Each row of a before or after table is a point. The points were changed in one or more steps. Then noise was added and the rows were shuffled. The steps act on columns, c1 being the first. What was done? A step turns or swaps two columns, mirrors them in a line or flattens them onto one, adds a multiple of one to another, or multiplies or shifts one. Angles are multiples of 10 degrees, from the lower column toward the higher: turns from -170 to 170, lines from 10 to 170 but not 90. Use the fewest steps. Two steps may share a column if one is a turn and the other turns, adds or multiplies; they go together, in the order done. Otherwise the lowest column goes first.
In the rows, 128 means zero.

Before:
[[122 107 110]
 [144 148 103]
 [202 117 131]
 [141  76 191]
 [138 123 119]
 [123 125 127]
 [126 130 113]
 [110 131 193]
 [141  84 131]
 [160 151 125]
 [169 138 121]
 [153 186 143]]
After:
[[119 102 174]
 [158 152 186]
 [113 130 254]
 [143 147 161]
 [139  77 253]
 [152 187 202]
 [201 115 194]
 [131 130 176]
 [137 125 178]
 [174 137 179]
 [141  79 191]
 [125 127 190]]
Steps: shift c3 by 60

Before:
[[115 117 124 157 180 119]
 [106 137  99 146 184 112]
 [171 136  92 114 153 140]
 [160 180  94 115 159 136]
 [104 117 147 107 185 126]
 [150 138  82  91 132 144]
 [162 132  80 143 131  78]
 [138 101  97 126 125 118]
 [101 109 154 117 137 148]]
After, 9 rows:
[[121 102  99 123 124 147]
 [ 84 144  86 119 138 141]
 [162 110 122 132 178 125]
 [ 97 142  95  95 151 130]
 [154 128 100 142 185  92]
 [130 102  79  94 130  46]
 [121 125 157 158 140 183]
 [116 120 146 161 182 141]
 [103 172  94 105 157  69]]
Steps: turn c1 and c4 by -110 degrees; turn c2 and c6 by -40 degrees; multiply c6 by 2

Before (8 x 8):
[[ 72 111 139 120 116 153 175  85]
 [158 120  92 138 111 109 116 121]
 [138 146 153 111 106 163 169 132]
 [119 147  65 147 163 118  97 150]
 [152 176 107  92  87 107 112 171]
 [181 136 123 105 146  82 111 153]
 [170 119 154  71 106 146 125 123]
 [119 198 139 120  99 139 119 127]]
After, 8 rows:
[[181 136 163 105 160 140 109 103]
 [121 150 147 145 171  80  97 107]
 [120 197 122 121  95 135 116 133]
 [159 119 157 138 130 102 116 135]
 [137 145  96 110  90 140 170 124]
 [ 75 111  99 120 107 130 175 170]
 [171 119 111  70  98 151 126 130]
 [154 175 172  93  98 117 113  84]]
Steps: turn c3 and c6 by 110 degrees; turn c3 and c5 by 20 degrees; multiply c8 by -1

Before (14 x 11):
[[107 136 150 121 126  92 132  89 165  92 165]
 [135 186  93  92  93 115 115  80 187  97 165]
 [152  90 144 114 143 140  99 110  97 106 165]
 [131 104 156 151 145 188 143 136 119 135 158]
 [145  76 145 141 143 179 129 156 134  82 124]
 [149  81 156 144 161 180 133 139 134 110  78]
 [123 108 140 132 104 135 124 117  98 104 116]
 [143 116 126 139 150 158 157 143 125 147 107]
 [127 167 173  98 115 106  80 137 140  94 165]
 [ 58 134  56 104 141 129 111 118 171 160 165]
 [149 108 163 164 127 162  94 107 149 123 112]
 [ 86 120  88  57 136 149 145  87 181 171 134]
 [165  79 109 150 179 156 150 138 157 159  91]
 [146  58 127 142 121 162 147 160 159 166 115]]
After:
[[160 114 143 144 142 178 132 111 127  82 125]
 [159 104 126 142 125 160 149 106 130 163 116]
 [ 60 102  87  55 136 153 141 107 127 174 137]
 [116 113 137 137 100 142 123 119 123 107 110]
 [151 129 130 135 150 159 159 129 129 148 104]
 [184 108 108 149 176 155 146 106 129 159  90]
 [133 121 154 149 147 188 143 113 126 135 153]
 [ 14 126  58 100 138 129 111 122 132 162 164]
 [ 95 114 155 125 128  92 132 118 125  96 163]
 [158 102 163 168 123 157  91 105 126 123 110]
 [171  96 143 112 146 138  96  98 128  98 164]
 [162 108 155 142 161 184 138 105 131 109  76]
 [125 158 175  95 118 106  84 153 130  94 169]
 [141 138  91  94  88 113 116 143 126  94 162]]
Steps: multiply c1 by 1.6; flatten c2 and c8 onto the line at 40 degrees; multiply c9 by 0
